Each row is a point. The ring and each string are closed loops that go straight from each point to the next, and from the last back to the first. Before rounding, they use only three directions, however many columns there are. How many times does the string pass through the ring? Passing back the other way cancels.
(in the rows, 128 means zero)

Ring (9 x 3)
[[171 162 143]
 [155 179 164]
 [131 179 175]
 [106 160 176]
 [ 98 132 170]
 [107 101 151]
 [125  90 131]
 [150  99 114]
 [169 128 118]]
String (16 x 3)
[[154 152 102]
 [144 141 133]
 [153 141 146]
 [182 150 160]
 [201 171 155]
 [192 182 154]
 [185 173 180]
 [162 156 172]
 [143 154 148]
 [132 167 128]
 [148 186 139]
 [183 198 172]
 [198 183 187]
 [184 166 168]
 [209 174 158]
 [187 166 118]]
Times through: 0

Ring (10 x 6)
[[176 166 114  97 134 108]
 [151 195  98  98 120 101]
 [121 193  88  97 104 104]
 [ 96 174  84  95  92 111]
 [ 73 130  87  92  83 124]
 [ 72  84  99  89  85 136]
 [ 94  54 112  88  97 143]
 [131  55 123  88 115 141]
 [159  80 127  90 128 132]
 [178 129 123  95 136 117]]
String (24 x 6)
[[121 106  96  86 104 132]
 [101  99 123  99 105 124]
 [115 102 107  91 105 129]
 [127  86  78  75 100 145]
 [125  56  75  69  97 156]
 [127  71  88  76 102 147]
 [135  63  81  71 103 152]
 [129  93  99  84 108 136]
 [116  86 128  97 112 128]
 [127 109 106  90 110 128]
 [145  77  87  75 109 146]
 [144  50 102  77 113 150]
 [135  23 127  84 116 151]
 [116  28 150  96 117 141]
 [104  65 154 106 115 126]
 [112  86 129  98 111 127]
 [131 102  93  83 107 134]
 [127  52  82  71 100 155]
 [106  28  95  75  95 158]
 [ 76  25 129  92  94 147]
 [ 73  45 135  98  95 138]
 [ 58  10 119  87  83 154]
 [ 87  43  92  78  87 153]
 [104  63  81  75  91 151]]
Times through: 1

Ring (7 x 8)
[[171 176  87 132  71 182 118 174]
 [159 157 104 119 111 137 135 154]
 [107 117 149  98 176  72 154 117]
 [ 85 106 169  95 186  69 154 111]
 [ 93 117 172 103 167 103 148 127]
 [132 151 143 122 108 170 130 163]
 [160 175 103 135  65 202 114 180]]
String (26 x 8)
[[ 81 113 162 103 163  94 142 118]
 [ 62  96 191  93 196  70 155 106]
 [ 77 102 196  94 195  80 159 116]
 [112 125 171 104 162 113 152 137]
 [113 128 171 107 156 123 150 141]
 [117 133 178 110 148 142 149 151]
 [135 146 150 117 125 154 140 158]
 [136 148 135 118 118 150 135 155]
 [165 172 127 131  81 203 126 185]
 [178 193  93 146  33 242 104 201]
 [163 183  85 141  44 215 103 184]
 [152 172  91 134  65 188 110 171]
 [135 149 122 119 113 145 130 152]
 [165 166 114 125  95 171 131 171]
 [193 195  74 143  39 221 109 195]
 [184 199  59 149  18 232  95 195]
 [161 182  78 141  44 208 102 180]
 [140 158 111 126  92 165 121 160]
 [142 164 107 130  78 182 115 167]
 [153 177 111 139  55 221 108 186]
 [151 164 144 128  92 199 129 181]
 [140 148 164 117 127 167 144 167]
 [130 142 142 114 131 137 140 149]
 [116 128 173 106 158 124 152 143]
 [119 130 162 107 154 119 150 141]
 [117 136 137 113 132 126 135 140]]
Times through: 0
